Each row is a point. Examples show where two turns around zero, p and q, send a point. Write where each new point lands after one turn and then the other. Backwards means that the second turn is done in reverse. Each puzzle has new turns, and all numbers are rounded.

Turn p:
[-0.14 -0.42 -0.19] => [-0.08 -0.43  0.21]
[-0.46  0.16  0.01] => [ 0.19 -0.21 -0.39]
[ 0.70  0.24 -0.20] => [0.15 0.58 0.48]
[-0.10  0.03  0.38] => [-0.25  0.07 -0.30]
Turn q:
[-0.17 -0.24  0.01] => [ 0.09  0.16 -0.23]
[ 0.65 -0.13  0.09] => [ 0.48 -0.15  0.44]
[-0.26  0.49 -0.44] => [-0.67  0.16  0.17]
[-0.22 -0.12  0.33] => [ 0.09 -0.16 -0.37]
Where do these land?
q, then p: [-0.36  0.16 -0.22] => [ 0.29 -0.20 -0.28]
q, then p backwards: [ 0.06 -0.55 -0.32] => [ 0.30  0.56 -0.09]
p, then q: [0.54 0.10 0.26] => [-0.48 -0.36 -0.10]
p, then q: [-0.25  0.29  0.28] => [-0.23  0.32  0.26]

Turn p:
[-0.04 -0.16  0.18 -0.09  0.53 -0.53] => [ 0.16  0.55 -0.30 -0.31 -0.28 -0.19]
[-0.46 -0.06 -0.27  0.17  0.33 -0.11] => [ 0.15  0.15 -0.03  0.29 -0.34 -0.44]
[ 0.54  0.26  0.52  0.36 -0.02  0.22] => [ 0.28 -0.13 -0.41 -0.07  0.61  0.41]
[-0.27 -0.38 -0.32 -0.07 -0.15  0.15] => [-0.41 -0.08  0.13  0.29 -0.29 -0.12]
[-0.48 -0.31 -0.06  0.35 -0.28  0.15] => [-0.37 -0.24 -0.12  0.38  0.04 -0.44]
[ 0.31  0.47  0.32 -0.47 -0.37  0.09] => [ 0.03 -0.06  0.46 -0.45  0.50  0.35]
[ 0.45  0.53  0.28 -0.20 -0.20  0.60] => [ 0.20 -0.13  0.35  0.04  0.66  0.62]
[-0.04 -0.42 -0.22 -0.15  0.37 -0.08] => [-0.14  0.34 -0.11  0.12 -0.48  0.05]
[-0.01  0.07 -0.43  0.12 -0.21 -0.49] => [ 0.10 -0.39  0.02 -0.29 -0.43 -0.24]
Turn q:
[-0.34 -0.14  0.12 -0.08 -0.68 -0.09] => [-0.12  0.23  0.65  0.11 -0.05  0.35]
[-0.22 -0.12  0.04  0.17  0.22 -0.40] => [ 0.41  0.18 -0.08  0.21 -0.22 -0.03]
[ 0.20  0.77 -0.85 -0.16  0.35 -0.22] => [ 0.50 -0.57 -0.32  0.16  0.91 -0.15]
[-0.26  0.34  0.43 -0.02 -0.28  0.38] => [-0.43  0.09 -0.06 -0.03  0.01  0.62]
[ 0.10 -0.42 -0.22 -0.27  0.36 -0.01] => [ 0.28  0.02 -0.02 -0.43 -0.08 -0.41]
[ 0.28 -0.18  0.38  0.01 -0.15 -0.07] => [-0.34  0.32  0.03  0.09 -0.14 -0.20]
[ 0.23 -0.25  0.09  0.34  0.18  0.41] => [-0.29 -0.28 -0.20 -0.12 -0.43 -0.19]
Where do these land?
q, then p: [ 0.17  0.10 -0.10  0.29 -0.08 -0.10] => [-0.04 -0.11 -0.32  0.06 -0.07 -0.17]
q, then p: [ 0.31  0.01 -0.37 -0.18  0.40  0.00] => [ 0.02  0.19 -0.09 -0.30 -0.53  0.11]
q, then p: [ 0.02  0.21  0.11  0.08 -0.22  0.28] => [-0.14  0.11  0.05  0.34  0.05 -0.19]
q, then p: [-0.58 -0.68  0.70  0.38 -0.12  0.25] => [-0.43 -0.68  0.59 -0.05  0.72 -0.06]
p, then q: [-0.26  0.04 -0.23 -0.01 -0.03 -0.42] => [ 0.01  0.37  0.31  0.17  0.17 -0.10]
q, then p: [-0.38  0.25 -0.69 -0.40  0.08  0.09] => [-0.10  0.56 -0.19  0.05 -0.11  0.69]
q, then p: [ 0.39  0.23  0.32 -0.23  0.63  0.07] => [ 0.31 -0.10  0.42 -0.01 -0.68 -0.10]
q, then p: [ 0.33 -0.15  0.26  0.07 -0.66 -0.16] => [ 0.17  0.07 -0.15 -0.02  0.46 -0.63]

Turn p:
[ 0.11 -0.47 -0.63 -0.07 -0.36  0.53 -0.09  0.33] => [-0.46  0.33  0.49  0.30 -0.12 -0.20 -0.40 -0.54]
[-0.14  0.27  0.07 -0.33  0.08  0.56 -0.07 -0.27] => [-0.06 -0.10 -0.07 -0.06  0.48  0.38  0.10 -0.45]
[ 0.19 -0.07 -0.06 -0.32  0.31 -0.21  0.02  0.39] => [-0.12  0.08  0.31 -0.06 -0.14  0.35 -0.16  0.38]
[ 0.54  0.19  0.39 -0.14  0.10 -0.34  0.10  0.54] => [-0.23 -0.26  0.15 -0.44 -0.54  0.30  0.07  0.45]
[-0.52  0.45  0.41  0.26 -0.41 -0.46 -0.25 -0.17] => [ 0.52 -0.07 -0.61 -0.60  0.09 -0.40 -0.07  0.06]
[ 0.29  0.27 -0.44 -0.02  0.15  0.43 -0.46 -0.06] => [-0.41  0.16  0.45 -0.16  0.49 -0.08  0.26 -0.20]
[-0.34  0.06 -0.17 -0.07  0.16 -0.20  0.32 -0.01] => [ 0.31 -0.18  0.02  0.21  0.16  0.04 -0.29  0.20]
[-0.19  0.31  0.15  0.14 -0.15 -0.42  0.46 -0.17] => [ 0.28 -0.52 -0.37  0.00 -0.01 -0.19 -0.14  0.28]
[-0.35 -0.62  0.45  0.66 -0.21  0.17 -0.04 -0.30] => [ 0.51  0.32 -0.43  0.35 -0.44 -0.34  0.36 -0.46]
[ 0.49 -0.32 -0.51 -0.28 -0.13 -0.41 -0.28 -0.26] => [-0.69  0.43 -0.09  0.21  0.13 -0.22 -0.13  0.46]
[-0.07 -0.08  0.34  0.18  0.45  0.33  0.29 -0.01] => [ 0.35 -0.20  0.12  0.25 -0.13  0.35  0.38 -0.16]
Turn q:
[ 0.25  0.45 -0.31  0.43 -0.17 -0.09  0.47  0.12] => [0.02 0.66 0.04 0.04 0.32 0.19 0.27 0.42]
[ 0.38 -0.42  0.22  0.02 -0.39  0.03  0.32 -0.37] => [ 0.26 -0.27 -0.53  0.02  0.58  0.07 -0.04  0.05]
[-0.24 -0.06 -0.06 -0.30 -0.12 -0.24  0.03 -0.09] => [-0.15 -0.18 -0.15 -0.17 -0.12 -0.06  0.31 -0.12]
[-0.05  0.53  0.47  0.42 -0.02 -0.36 -0.19  0.33] => [-0.14  0.19  0.68  0.50  0.26 -0.19  0.28 -0.11]
[-0.39 -0.42  0.18  0.26 -0.65  0.25  0.11  0.26] => [ 0.18 -0.50  0.36 -0.40  0.44  0.46  0.10  0.03]
[ 0.17  0.27  0.16 -0.18  0.44  0.10  0.31 -0.34] => [-0.03  0.30 -0.26 -0.04  0.04 -0.60 -0.22  0.07]
[-0.46  0.23 -0.43  0.20  0.42 -0.43 -0.32 -0.30] => [ 0.09  0.03  0.15  0.19 -0.78 -0.27  0.45  0.31]
[-0.12 -0.42 -0.47 -0.35  0.58  0.00 -0.29  0.33] => [ 0.18  0.08 -0.09 -0.19 -0.84  0.21 -0.21 -0.44]
[ 0.55  0.21  0.24 -0.20 -0.50  0.43  0.07 -0.02] => [-0.45  0.00 -0.24  0.09  0.63  0.19 -0.41  0.09]
[-0.06 -0.20 -0.51  0.07 -0.03  0.51 -0.03  0.26] => [ 0.08  0.08  0.07 -0.36 -0.25  0.53 -0.34  0.20]
[-0.04 -0.17  0.50 -0.37  0.44 -0.21 -0.48 -0.18] => [-0.04 -0.40 -0.04  0.32 -0.30 -0.52 -0.18 -0.51]
Where do these land?
q, then p backwards: [-0.14 -0.68  0.03 -0.13 -0.17 -0.14  0.58 -0.22] => [-0.40  0.58  0.55  0.16 -0.06 -0.01 -0.13 -0.28]
q, then p: [-0.17  0.39 -0.16  0.02 -0.22  0.59 -0.17 -0.26] => [ 0.33  0.38  0.23 -0.37 -0.24  0.20 -0.38 -0.15]
p, then q backwards: [-0.03  0.26 -0.12 -0.40 -0.10 -0.02 -0.52  0.44] => [-0.17  0.14 -0.07 -0.14 -0.03  0.57  0.36  0.43]
p, then q backwards: [-0.33 -0.70  0.29  0.28 -0.09 -0.12  0.48  0.30] => [ 0.19 -0.33 -0.32  0.20  0.72 -0.16 -0.51 -0.10]
q, then p: [ 0.31  0.02  0.01 -0.18 -0.10 -0.11  0.19  0.12] => [ 0.07 -0.10  0.12  0.11  0.39 -0.03  0.07  0.02]
q, then p: [-0.03  0.16  0.21  0.26 -0.18 -0.53  0.29 -0.22] => [ 0.18 -0.46  0.19  0.31 -0.18  0.03  0.07  0.42]
q, then p: [-0.12  0.47 -0.47 -0.17  0.40  0.04 -0.34  0.05] => [ 0.15 -0.15 -0.28 -0.49 -0.06 -0.36 -0.41 -0.31]
p, then q: [-0.25 -0.54  0.70 -0.12  0.16  0.17  0.61 -0.12] => [ 0.20 -0.01 -0.19  0.03  0.32  0.65 -0.36  0.75]
q, then p: [ 0.49  0.28 -0.27  0.28  0.20  0.06 -0.27  0.28] => [ 0.15 -0.19  0.15 -0.48  0.09 -0.34  0.32 -0.36]
q, then p backwards: [ 0.28  0.35 -0.22  0.16  0.09  0.06 -0.84 -0.38] => [ 0.36 -0.60 -0.24 -0.11  0.03 -0.34  0.68  0.00]

Turn p:
[-0.23  0.12  0.23 -0.23 -0.48  0.25 -0.64  0.19  0.32] => [-0.31  0.41 -0.24 -0.07  0.25  0.41 -0.34 -0.46  0.36]
[-0.15  0.71 -0.19  0.18  0.48  0.05  0.20 -0.16  0.05] => [-0.05 -0.29 -0.50  0.04 -0.70 -0.12 -0.05  0.22 -0.08]
[-0.40 -0.28  0.13 -0.42  0.05  0.24  0.33 -0.24 -1.39] => [0.66 0.48 0.15 0.49 0.16 0.12 0.50 1.08 0.47]
[ 0.22  0.16 -0.11  0.06 -0.09 -0.01  0.19 -0.27  0.39] => [-0.16 -0.52 -0.06 -0.05 -0.03 -0.10 -0.02 -0.20  0.06]
[-0.34 -0.22 -0.02 -0.22 -0.53 -0.59  0.33  0.42 -0.08] => [ 0.13  0.37  0.14 -0.15  0.15  0.01  0.86 -0.42  0.06]
[ 0.05 -0.21 -0.22  0.19  0.33 -0.08 -0.59 -0.09 -0.12] => [-0.14  0.28  0.41  0.20 -0.24 -0.13 -0.47  0.06 -0.14]
[ 0.17 -0.27 -0.20  0.06 -0.18  0.08 -0.20 -0.15  0.34] => [-0.37 -0.15  0.26  0.01  0.22 -0.08 -0.19 -0.20  0.05]
[-0.24 -0.08  0.51  0.21  0.22  0.04 -0.57 -0.21  0.18] => [-0.03  0.17 -0.06  0.49 -0.01  0.41 -0.51 -0.21 -0.27]
[ 0.06 -0.11 -0.01 -0.02  0.46  0.02  0.11  0.12  0.35] => [-0.17 -0.20  0.07 -0.21 -0.14  0.18 -0.06  0.09 -0.44]
[ 1.16  0.05 -0.15  0.02  0.04 -0.06  0.27 -0.18  0.06] => [ 0.38 -0.78  0.36 -0.50  0.12 -0.47 -0.33  0.01  0.07]
[-0.31 -0.09  0.16  0.14 -0.70  0.12  0.27  0.46 -0.13] => [ 0.02  0.41 -0.40 -0.06  0.58 -0.15  0.48 -0.19  0.09]
[ 0.00  0.23 -0.12  0.03  0.38 -0.07  0.30  0.12  0.03] => [ 0.05 -0.16 -0.14 -0.19 -0.35 -0.06  0.14  0.19 -0.24]
Turn q:
[-0.27 -0.11 -0.11 -0.06  0.19 -0.27 -0.66  0.31  0.22] => [ 0.03  0.22  0.34 -0.08  0.38  0.08 -0.41  0.56  0.00]
[-0.50  0.35 -0.08  0.20  0.39  0.31  0.37  0.09 -0.10] => [ 0.09  0.40  0.05  0.30 -0.44  0.29  0.42  0.14  0.29]
[ 0.01  0.06  0.33 -0.03  0.58  0.22 -0.17  0.30  0.30] => [-0.07  0.71 -0.12  0.12 -0.13 -0.11 -0.33  0.17 -0.03]
[ 0.02 -0.36 -0.15  0.25  0.00  0.02  0.06  0.37 -0.24] => [ 0.09 -0.18 -0.04  0.42  0.02  0.28 -0.12  0.11 -0.30]
[ 0.29 -0.34  0.36 -0.97 -0.21 -0.31  0.47 -0.57 -0.22] => [-0.08 -0.35 -0.16 -0.99 -0.39 -0.28  0.21 -0.38 -0.67]
[ 0.56 -0.01 -0.46  0.12  0.14 -0.19  0.02  0.29 -0.38] => [ 0.46 -0.48 -0.05  0.35 -0.24 -0.13 -0.40  0.08 -0.05]
[ 0.29 -0.07 -0.41 -0.04  0.10  0.30 -0.18  0.00  0.31] => [-0.27 -0.12  0.01  0.28 -0.04 -0.46 -0.16  0.25  0.10]
[-0.09  0.38  0.17 -0.07 -0.18  0.05  0.99 -0.18  0.19] => [-0.31 -0.07 -0.38 -0.25 -0.63  0.31  0.39 -0.44  0.36]
[-0.06  0.08  0.24 -0.04 -0.50  0.05 -0.42 -0.09 -0.11] => [-0.05 -0.01  0.36 -0.12  0.48 -0.04  0.01 -0.37 -0.02]
[-0.24  0.01  0.08  0.63 -0.49 -0.18 -0.48 -0.52  0.03] => [ 0.11 -0.14 -0.02 -0.02  0.97  0.05  0.37 -0.10  0.33]
Where do these land?
p, then q: [ 0.26  0.27 -0.06 -0.26  0.35  0.24 -0.15 -0.07 -0.07] => [-0.31 -0.01  0.35  0.05  0.19 -0.08 -0.36 -0.02 -0.17]
q, then p backwards: [-0.31 -0.02  0.19 -0.18 -0.06 -0.31 -0.38 -0.13  0.30] => [ 0.22 -0.29 -0.11 -0.28 -0.10  0.34 -0.04  0.40 -0.02]
p, then q: [ 0.09 -0.55 -0.32 -0.09  0.18 -0.12  0.09  0.20  0.00] => [ 0.18  0.36  0.04 -0.25 -0.21  0.32 -0.01 -0.30 -0.24]
p, then q: [-0.16  0.46 -0.06 -0.08 -0.23  0.47 -0.18  0.83 -0.14] => [-0.07 -0.16  0.64 -0.25 -0.51 -0.26 -0.16  0.33  0.55]
p, then q: [-0.38  0.47  0.01  0.33  0.66  0.38 -0.10  0.01 -0.07] => [ 0.08 -0.49  0.66  0.48  0.21  0.27 -0.14  0.03  0.16]
p, then q backwards: [ 0.08  0.25 -0.31  0.10 -0.03 -0.38  0.44 -0.40  0.09] => [ 0.23  0.12 -0.49 -0.10 -0.17  0.21  0.33 -0.35 -0.24]
q, then p backwards: [ 0.24 -0.16  0.58 -0.56 -0.31 -0.35  0.29  0.32  0.54] => [ 0.17  0.28 -0.10 -0.07  0.21  0.29 -0.48  0.51  0.82]
q, then p: [-0.28 -0.26  0.29 -0.55 -0.13  0.31 -0.05  0.36 -0.27] => [ 0.54  0.24 -0.37  0.40  0.12  0.18 -0.02  0.23  0.33]
p, then q backwards: [ 0.22 -0.20 -0.23  0.76 -0.51  0.18  0.03 -0.64 -0.02] => [ 0.67 -0.07 -0.43  0.35 -0.32  0.51 -0.51 -0.15  0.16]
q, then p: [ 0.25 -0.25 -0.09  0.53  0.08 -0.41  0.00 -0.46 -0.37] => [-0.01 -0.28  0.58 -0.38 -0.01 -0.43 -0.03  0.34 -0.25]
